Each point is reached from the start by the listed moves, each made once or not at all, plus a little noise. Is the number of moves made odd or even? Then give how often each move was made.
In the rows, 128 means zero.

Moves:
(1): [151 118 112]
(2): [153 149 165]
(3): [127 102 141]
Start: [136 133 148]
Points:
[160 155 184] => odd (0, 1, 0)
[183 145 167] => even (1, 1, 0)
[136 131 147] => even (0, 0, 0)

Moves:
(1): [210 128 144 124 145 135 138 129 127 113 127 121 132]
(2): [140 169 104 127 137 125 142 130 133 124 125 116 125]
(3): [110 147 193 127 178 108 129 147 135 141 143 122 120]
(4): [132 125 137 204 136 138 145 127 120 142 136 114 148]
(5): [120 110  96 142 182 130 107 112 156 137 146 103 155]
(6): [134 138 138 103 134 170 163 109 112 133 183 130 135]
(7): [116 123 143 123 136 122 158 122 115 123 116 107 148]
(8): [107 122 122 127 144 140 135 177 149 145 131 155 153]
(9): [140 127 114 145 106 112 130 111 197 116 131 138 141]
(10): [134 120 114 129 106 110 145 134 118 190 125 135 106]
(11): [132 110  90 133 136  80 126 133  98 101 166 154 107]
Start: [136 113 130 121  76  96 121 111 106 104 133 165 125]
Points:
[124 118  54 147 119  68 173 129 205 172 140 150 182] => even (0, 1, 0, 0, 1, 0, 1, 1, 1, 1, 0)
[146 165 140 140  90  39 154 121 176 163 144 165 107] => even (0, 1, 1, 0, 0, 0, 0, 0, 1, 1, 0)
[145 118 127  97  58 118 176  98  81 170 185 174 111] => even (0, 0, 0, 0, 0, 1, 0, 0, 0, 1, 0)

Moves:
(1): [166 131 141 142 130 124 126 133 134 135 127 140 136 132 104 132 135 133
 126 115 127 131 127 148]
(2): [122 167 131 115 128 114 130 135 127 123 133 134 128 127 122 127 121 108
 123 133 118 142 127 119]
(3): [131 115 158 127 130 127 132 133 137 126 128 132 128 122 130 133 123 128
 139 137 133 124 147 114]
(4): [137 140 137 165 127 138 138 121 112 128 125 125 139 116 137 127 110 142
 121 127 132 129 130 114]
(5): [118 142 127 125 154 127 145 111 131 125 118 127 121 152 126 129 103 125
 113 120 145 114 140 128]
(6): [134 134 129 118 121 158 137 126 162 104 114 101 128 116 112 153 131 128
 123 137 130 118 123 129]
(7): [123 107 119 127 130 114 175 130 125 117 139 138 124 112 135 119 133 115
 121 140 133 135 113 151]
(8): [137 122 124 125 134 130 133 157 122 130 134 127 133 137 128 131 133 127
 127 122 128 120 124 126]
(9): [128 132 118 140 134 110 127 133 145 136 133 127 132 129 124 143 121 127
 133 109 118 118 136 123]
(10): [127 123 137 123 124 142 126 129 128 151 140 121 131 129 129 109 133 136
 128 132 118 123 129 131]
(11): [133 135 133 131 141 129 124 125 131 119 150 120 116 121 137 130 131 131
 127 130 143 113 128 130]
(12): [125 135 126 126 133 142 116 133 134 134 121 169 137 120 134 134 105 121
 123 143 113 108 123 136]
(13): [129 131 117 120 131 124 129 125 128 120 138 121 151 134 124 127 117 129
 129 132 134 133 136 127]
(14): [132 138 117 132 101 137 133 118 144 112 146 140 120 156 126 128 137 127
 134 124 139 116 138 114]
(15): [146 134 118 124 134 122 130 125 132 128 121 124 130 129 158 135 135 123
 133 136 122 135 136 128]
(16): [117 110 134 128 137 128 133 132 113 142 131 131 139 128 139 177 132 112
  92 137 113 150 120 122]
(17): [126 127 120 133 151 125 126 119 127 126 130 124 138 135 122 131 146 126
 137 136 124 126 105 114]
(18): [114 143 134 127 133 137 127 132 131 122 128 141 129 126 126 131 139 160
 131 120 123 136 132 143]
(19): [127 148 121 117 127 142 141 127 112 139 128 116 125 133 125 157 115 114
 162 130 139 122 115 145]
(20): [130 126 124 135 127 125 127 138 131 132 119 121 116 128 120 138 126 138
 124 157 122 121 136 133]
(21): [126 131 126 129 122 123 130 132 136 151 128 129 137 119 130 126 144 137
 124 128 158 115 133 126]
(22): [133 120 118 142 147 138 126 139 147 136 136 124 132 145 134 121 127 102
 141 118 147 157 135 140]
(23): [129 135 110 134 147 137 134 117 116 126 133 124 127 115 124 129 144 108
 133 122 132 123 159 124]
(24): [119 132 142 137 122 113 124 138 129 118 125 120 140 144 140 136 146 112
 128 131 124 118 119 157]
Start: [116 121 131 147 151 157 132 130 164 140 141 135 121 138 131 117 105 115
 138 137 132 134 129 125]
Points:
[129 231  99 183 220 171 181 134 155 170 176 191 194 178  99 224  86  94
 123 118 156  99 152 111] => odd (1, 1, 0, 1, 1, 0, 0, 1, 1, 0, 0, 1, 1, 1, 0, 1, 1, 1, 1, 0, 1, 0, 1, 0)
[153 169 132 171 209 200 174 148 249 124 159 128 133 215  82 198 108 105
 196 101 176 108 137 144] => odd (1, 0, 1, 0, 1, 1, 0, 1, 1, 0, 0, 0, 0, 1, 0, 0, 1, 1, 1, 0, 0, 1, 0, 0)
[127 178 114 127 170 171 200 119 234  86 206 123 130 116 141 145 134 100
 149 154 140 116 195 121] => even (0, 1, 1, 0, 0, 1, 1, 0, 1, 1, 1, 0, 1, 1, 1, 0, 0, 1, 0, 0, 0, 0, 1, 0)
[142  83 140 186 181 170 195 178 170 157 175 120 150 139 147  94  83 109
 142 179 155 153 152 137] => even (0, 0, 1, 1, 0, 0, 1, 1, 0, 1, 0, 0, 1, 0, 0, 0, 0, 0, 0, 1, 0, 1, 0, 0)
[125 129 100 198 185 208 190 137 221 167 156 141 155  86 135 125 101  77
 131 141 162 106 159 144] => odd (0, 0, 0, 1, 0, 1, 1, 0, 1, 1, 0, 1, 0, 0, 0, 0, 0, 0, 0, 0, 1, 1, 1, 0)
[109 168 131 169 160 155 144 147 224 137 202 127 153 184 145 169 125 102
 203 118 209 107 165 167] => even (0, 0, 1, 0, 0, 0, 0, 0, 1, 0, 1, 0, 1, 1, 0, 0, 0, 1, 1, 0, 1, 1, 0, 1)
[115 134 157 163 190 171 147 151 217 159 156  89 136 106 165 220 172 118
 117 176 132  94 191 149] => even (0, 0, 1, 0, 0, 1, 0, 0, 1, 1, 1, 0, 0, 0, 1, 1, 0, 1, 0, 1, 1, 0, 1, 1)
[118 193 100 196 181 213 188 140 232 116 192 160 113 115 128 139  99  95
 133 164 140 108 176 148] => odd (0, 1, 0, 1, 0, 1, 1, 0, 1, 1, 1, 1, 0, 1, 0, 0, 0, 1, 0, 1, 0, 1, 1, 0)
[124 149 121 185 199 162 220 143 139 126 207 128 178 144 191 213 171  88
 159 173 189 111 146 140] => odd (0, 0, 1, 1, 0, 0, 1, 1, 0, 0, 1, 0, 1, 1, 1, 1, 1, 1, 1, 0, 1, 0, 1, 1)
[134 159 125 152 195 181 149  96 195 115 163 176 103 158 170 141  91  83
 143 152 163  69 204 101] => odd (0, 0, 1, 0, 1, 0, 0, 0, 0, 0, 1, 1, 0, 1, 1, 0, 0, 0, 0, 0, 0, 0, 1, 0)

Moves:
(1): [150 131 127 132 130 143 124 140 129 120 119 134 137 127 137 114 108 143
 121 124 111 123 120 130]
(2): [137 147 136 136 111 120 125 109 143 125 133 126 131 127 120 108 127 123
 127 117 117 124 129 138]
(3): [120 113 157 130 125 125 136 126 141 144 107 142 119 156 114 134 137 118
 110 112 111 132 100 118]
(4): [129 130 120 155 121 111 123 128 126 126 146 134 130 126 121 132 125 131
 125 133 132 136  98 129]
(5): [132 117 135 129 164 119 139 118 114 132 135 122 120 135 119 118 122 114
 132 133 136 123 123 133]
(6): [128 144 127 159 135 159  99 110 140 142 123 130 125 119  97 142 127 120
 128 139 109 153 138 132]
(7): [122 116 113 146 136 122 161 133 133 126 137 149 145 123 131 143 123 152
 155 123 126 119 139 153]
(8): [118 148 139 130 153 128 124 153 133 123 139 141 130 128 128 131 129 136
 133 132 125 131 131 122]
(9): [114 114 115 122 133 118 118 127 156 111 138 101 131 149 130 123 127 117
 111 143 112 132 138 136]
(10): [145 137 122 116 132 126 133 140 137 155 133 153 115 131 123 131 139 116
 123 137 135 139 124 133]
(11): [143 125 137 108 131 155 125 124 142 116 151 109 119 120 111 144 130 119
 121 125 127 126 120 150]
(12): [120 120 132 104 130 120 119 120 127 120 137 151 140 125 128 123 111 113
 128 138 136 148 124 119]
(13): [122 111 134 130 126 116 110 119 110 140 130 117 166 139 129 126 128 140
 117 134 111 124 131 142]
(14): [135 129 123 136 133 142 126 112 124 122 144 127 131 177 151 150 120 120
 140 121 137 138 147 118]
(15): [114 143 126 137 131 138 122 120 114 125 123 132 117 121 157 130 130 121
 131 139 115 135 116 158]
(16): [145 117 124 128 145 101 122 133 136 119 108 112 142 109 145 151 137 111
 136 120 130 116 123 131]
(17): [156 116 116 116 138 125 136 131 104  94 120 126 123 149 118 122 159 124
 125 132 114 169 135 132]
(18): [128 110 148 113 130 128 120 111 145 138 129 115 116 136 151 119 140 159
 133 122 146 136 136 116]
(19): [138 117 132 135 126 135 100 131 141 109 118 128 128 136 115 142 141 113
 181 133 125 103 126 129]
(20): [139 134 132 118 129 124 126 126 132 115 116 128 135 127 130 146 138 140
 117 161 134 130 123 127]
(21): [130 125 127 141 127 138 128 139 139 131 120 122 140 135 127 124 126 126
 127 117 150 134 125 144]
(22): [134 123 159 132 119 144 137 129 134 127 124  89 134 135 134 120 113 127
 155 146 125 150 127 119]
(23): [127 105 154 143 129 121 130 134 134 132 127 138 120 118 122 123 130 118
 110 129 128 131 151 129]
(24): [129 128 113 127 129 110 113 145 121 124 119 117 109 137 127 129 115 153
 131 113 123 133 132 157]
Start: [ 94 121 123 134 129 122 153 103 124 112 148  95 115 126 140 133 134  94
 120 137 108 104 138 111]
Points:
[121  90 133 219 174 107  97  83 167  74 161 101 121  95  96 178 111  48
 190 131  99 121 117 249] => odd (0, 1, 0, 1, 1, 1, 1, 0, 0, 0, 1, 1, 0, 0, 1, 1, 0, 0, 1, 0, 1, 0, 1, 1)
[116  94 167 157 178 118  63  75 179  78 166  40 194 188 182 171  99 115
 125 218  80 185 135 100] => even (1, 0, 0, 1, 0, 1, 0, 1, 1, 0, 0, 1, 1, 1, 0, 1, 0, 1, 0, 1, 0, 1, 0, 0)
[142  70 173  98 184  98  92 152 165 124 153  94 135 126 157 140 116 121
  93 122 122 138 146 175] => odd (1, 0, 0, 0, 0, 0, 0, 1, 0, 1, 1, 1, 1, 0, 0, 1, 0, 1, 0, 0, 1, 0, 1, 1)
[194  27 221 167 185 121 108  73 172  67  95  25 135 170  92 165 160 121
 172 152  35 148 142 199] => even (1, 1, 1, 0, 1, 1, 1, 0, 0, 0, 1, 0, 1, 0, 0, 1, 1, 1, 1, 1, 0, 1, 1, 1)
[131  50 173 135 195  99 140 138 129  75 121  87 117 151 174 165 164 156
 101 107  38 144 134 213] => even (1, 0, 1, 0, 0, 0, 1, 1, 0, 0, 1, 0, 1, 0, 1, 1, 1, 1, 0, 0, 0, 0, 1, 1)
[127 132 161 133 135 150 121  47 167  84 139  91 108 234 135 153 152  29
 108 211  47 247 132 137] => odd (0, 1, 1, 0, 0, 1, 0, 0, 1, 1, 0, 1, 0, 1, 1, 0, 1, 0, 0, 1, 0, 1, 0, 0)

Moves:
(1): [138 127 142 117 137 109 115 119 131 162 128 127 125 124 136 115 133 118
 121 124 123 121 127 109 145 140]
(2): [134 137 113 116 122 122 126 128 144 123 124 142 110 132 119 120 120 143
 130 123 124 116 120 127 125 127]
(3): [142 124 121 134 136 136 120 108 130 122 136 126 124 138 110 139 132 129
 123 108 148 138 123 113 140 120]
(4): [117 132 121 138 129 117 136 121 136 111 129 115 119 131 129 135 142 157
 136 136 133 127 116 102 127 135]
(5): [135 123 119 146 138 134 128 140 145 114 123 125 154 134 128 126 146 130
 130 135 138 114 106 125 123 145]
(6): [127 131 128 125 115 118 127 118 132 120 136 129 126 134 120 121 123 127
 135 138 126 128 122 128 143 140]
(7): [147 120 117 141 125 134 115 134 109 129 120 127 139 107 126 120 127 121
 125 123 133 116 122 132 123 120]
(8): [135 127 122 134 120 119 127 120 115 129 136 117 132 123 133 108 124 107
 114 126 138 132 127 131 115 142]
(9): [130 126 123 152 144 141 122 130 126 117 118 137 122 141 136 126 122 126
 117 145 115 138 136 144 133 133]
(10): [125 134 132 129 129 126 125 145 109 133 136 127 135 144 155 130 127 132
 135 130 134 116 115 113 123 135]
(11): [119 120 135 118 139 119 113 135 134 141 129 139 110 124 126 117 136 146
 146 123 139 125 121 150 123 135]
(12): [141 131 123 128 113 124 118 129 132 121 108 127 130 129 153 123 119 149
 125 135 125 126 144 151 144 137]
(13): [138 135 111 140 118 152 133 122 102 126 149 131 122 129 140 148 124 157
 101 148 145 115 140 135 127 140]
(14): [119 121 132 133 116 125 130 126 138 118 117 126 127 126 123 135 116 113
 127 130 126 135 112 137 123 131]
(15): [128 126 133 127 118 117 120 131 116 149 130 108 131 145 124 115 129 120
 119 118 137 117 139 134 118 117]
(16): [128 129 132 121 148 127 130 118 132 129 153 121 122 119 120 148 124 129
 142 140 123 131 151 133 128 118]
(17): [135 146 135 129 128 114 113 122 122 137 128 135 132 135 140 118 142 143
 134 148 147 126 131 122 119 128]
(18): [123 126 115 132 131 131 112 152 134 130 136 123 131 106 113 135 152 123
 130 141 151 124 127 117 123 128]
(19): [155 128 134 122 132 127 126 117 123 127 114 121 122 131 108 117 129 125
 118 116 110 138 131 119 132 144]
(20): [122 112 133 123 133 121 124 141 130 123 139 135 118 121 136 138 142 145
 124 122 125 119 119 139 125 106]
(21): [130 159 127 151 113 131 103 104 130 141 144 137 142 110 135 148 135 120
 134 119 126 136 128 135 139 138]
(22): [140 131 125 141 127 105 135 131 126 147 147 131 130 122 107 133 127 130
 134 130 138 141 136 120 131 132]
(23): [132 121 138 139 118 137 137 131 130 113 135 136 122 128 131 125 111 133
 122 124 134 120 147 120 120 130]
(24): [113 125 127 122 122 134 123 119 115 126 116 137 142 145 149 151 120 132
 123 132 118 123 139 117 119 134]
Start: [113 134 131 118 115 129 108 145 107 111 118 120 108 157 124 137 143 138
 116 148 121 129 125 139 117 102]
Points:
[137 167 126 166 114  73  20  73  83 162 190 135  84 186 163 192 173 249
 110 194 171 119 178 152 157 139] => odd (1, 0, 1, 1, 0, 1, 0, 0, 1, 0, 1, 1, 1, 0, 1, 1, 1, 0, 0, 1, 1, 1, 0, 1)
[126 111 146 143  81  80 104 124  84  92 148 102  95 215 107 167 132 173
 103 126 143 122 117  73 109 119] => odd (0, 0, 1, 1, 0, 1, 0, 0, 0, 1, 0, 0, 0, 1, 1, 0, 0, 0, 1, 1, 0, 1, 1, 1)
[178 134  96 192 112 140  72 101  73  52 160 100  83 140  88 149 146 165
  79 208 188 132 145 109 104 151] => odd (0, 0, 1, 1, 0, 1, 1, 1, 1, 0, 0, 0, 1, 1, 0, 1, 1, 1, 1, 0, 0, 0, 1, 0)
[128 174 108 160  67 119  28 108  51 140 120 122 123 160 193 158 163 232
 108 179 172  86 154 164 103 134] => odd (0, 0, 0, 1, 0, 0, 1, 0, 0, 0, 1, 1, 1, 0, 1, 0, 1, 0, 0, 0, 1, 0, 0, 1)
[168 133 153 128 138  99  41 107 119 130  73 134  77 181 132 103 147 162
 104 153 132 150 127 159 151 146] => even (1, 0, 1, 0, 0, 0, 0, 0, 1, 0, 1, 1, 0, 1, 0, 0, 1, 0, 1, 0, 0, 0, 0, 0)
[113 172 147 165  70  58  54 112  78 142 163 112 120 174 185 156 132 185
 144 175 174 119 167 141  80 153] => odd (0, 0, 0, 1, 0, 0, 0, 1, 0, 1, 1, 1, 0, 1, 1, 1, 1, 0, 0, 0, 1, 1, 1, 1)
[155 124  80 214 119 159  36 134  79 103 184  96 136 119 111 186 182 122
  66 169 192 107 117 177  96 105] => even (0, 0, 1, 0, 1, 0, 1, 1, 1, 0, 0, 0, 1, 1, 1, 1, 0, 1, 0, 1, 1, 0, 0, 0)
[140 126 112 195  98  95  56 128 121 109 151 141  67 146  90 152 147 183
 118 115 165 120 108 155 106  91] => even (0, 1, 1, 1, 0, 0, 1, 0, 1, 0, 1, 0, 0, 1, 1, 0, 0, 0, 0, 1, 1, 1, 1, 0)
[128 141 118 181  96 105  48 163 134  97 154 144 114 145 152 127 158 122
  98 169 146  89  73 129 117 162] => even (1, 1, 0, 0, 1, 1, 0, 1, 1, 1, 0, 0, 0, 1, 0, 0, 0, 1, 0, 1, 1, 0, 1, 0)
[168 155  83 166 102  93  25 134 100 115 147  91 119 153  85 101 198 157
 127 120 197  90  59 100 107 165] => odd (0, 1, 1, 1, 1, 1, 1, 1, 0, 1, 1, 0, 0, 0, 1, 0, 0, 1, 1, 0, 1, 0, 0, 0)

Moves:
(1): [120 135 126 116 121 138 120 140 138 126 130 136 116 123 144 132 118 131
 125 134 125 118 119 127 121 130 136]
(2): [106 157 130 131 129 112 119 116 138 124 119 141 132 124 126 136 132 120
 115 128 129 124 133 126 116 139 136]
(3): [113 155 124 150 149 103 123 130 130 120 129 151 128 130 116 128 113 133
 144 122 125 156 119 139 130 135 132]
(4): [ 94 134 124 117 141 130 133 115 122 102 100 125 135 154  93 109 144 141
 133 128 122 138 112 144 143  91 121]
(5): [129 125 143 115 147 114 146 118 149 108 114  93 137 133 101 147 129 129
 122 136 134 124 136 128 142 135 121]
(6): [122 129 128 120 129 133 132 121 119 131 108 119 133 135 118 134 135 129
 147 132 130 131 123 127 132 140 138]
(7): [110 142 114 122 134 104 157 135 110 145 135 147 132 138 147 116 133 141
 140 128 138 106 116 127 127 115 122]
(8): [130  98 133 152 129 143 141 137 148 135 124 130 121 155 124 109 128 124
 128 122 130 126 116 135 134 124 137]
(9): [116 111 139 126 118 133 119 138 124 145 118 133 140 121 113 134 132 128
 128 100 135 141 153 111 138 124 120]
(10): [144 144 153 116 132 132 141 132 125 120 138 136 127 158 117 122 103 133
 129 143 121 126 106 138 121 126 107]
(11): [139 135 119 116 102  99 118 125 130 121  83 119 146 128 123 139 121 142
 124 131 136 120 136 132 132 136 153]
(12): [135 128 115 121 135 122 117 135 127 133 133 123 114 130 118 117 137 117
 119 107 132 130 139 120 120 135 116]
(13): [147 105 132 134 121 155 134 128 141 149 133 124 135 113 143 146 128 132
 143 112 121 137 132 127 102 123 108]
(14): [144 115 121 114 135 124 143 104 145 141 131 130 125 135 126 126 118 137
 125 115 120 152 120  83 116 122 134]
(15): [122 147 109 115 144 110 122 113 134 146 128 153 112 125 120 132 147 118
 130 130 148 122 156 124 146 101 116]
(16): [129 132 123 116 132 119 112 104 134 144 120 129 133 114 141 103 130 119
 151 117 121 139 109 123 136 131 144]
(17): [145 127 138 130 127 138 129 129 120 126 129 128 119 142 128 144 128 110
 108 120 143 124 126 134 121 131 132]
(18): [134 105 119 129 132 141 136 117 134 127 102 119 145 135 170 137 135 145
 120 119 115 140 149 144 138 121 146]
(19): [115 161 133 151 133 142 136 150 138 115 147 120 139 143 116 135 121 126
 108 126 132 149 111 130 140 134 135]
(20): [134 113 116 118 135 121 117 133 135 132 123 136 146 113 123 127 115 126
 141 135 137 130 137 121 138 124 124]
(21): [ 99 127 128 129 134 154 132 129 111 138 126 138 129 141  90 128 135 135
 112 117 125 140 102 152 135 141 151]
(22): [125 136 156 128 142 143 132 124 133 132 141 168 122 131 141 117 144 138
 128 128 138 125 111 141 102 117 121]
(23): [112 131 126 107 137 118 134 122 142 108 131 109 138 118 111 124 117 119
 147 133 150 124 151 110 131 138 158]
(24): [126 134 124 128 131 143 122 133 117 146 119 121 122 123 131 123 121 140
 113 128 129 127 131 124 122 116 122]
Start: [115 129 125 132 124 123 150 107 106 140 140 166 135 128 144 124 103 171
 152 119 137 119 133 121 126 109 136]
Points:
[ 57 106 125  92 144 128 149  96  82 183  43 224 167 192  68  66 151 182
 176  47 188 137  78 151 149  80 177] => even (0, 0, 0, 1, 0, 1, 1, 1, 1, 0, 1, 1, 0, 0, 0, 1, 1, 0, 0, 1, 1, 1, 0, 0)
[ 94 171 143  67 157  56 167  56 148 186  87 243 206 121 125 113  61 205
 249  79 174 170 119  60  85 116 171] => odd (0, 1, 1, 0, 0, 1, 1, 0, 1, 1, 1, 0, 1, 1, 0, 1, 0, 0, 0, 1, 0, 1, 1, 0)
[152  94 101  34 139  99 143  42 188 178  55 125 159 109 146 171 105 165
 158  35 180 153 224  49 135  99 184] => even (1, 0, 0, 0, 1, 0, 0, 0, 1, 0, 1, 1, 1, 1, 1, 1, 1, 1, 0, 0, 0, 0, 1, 0)
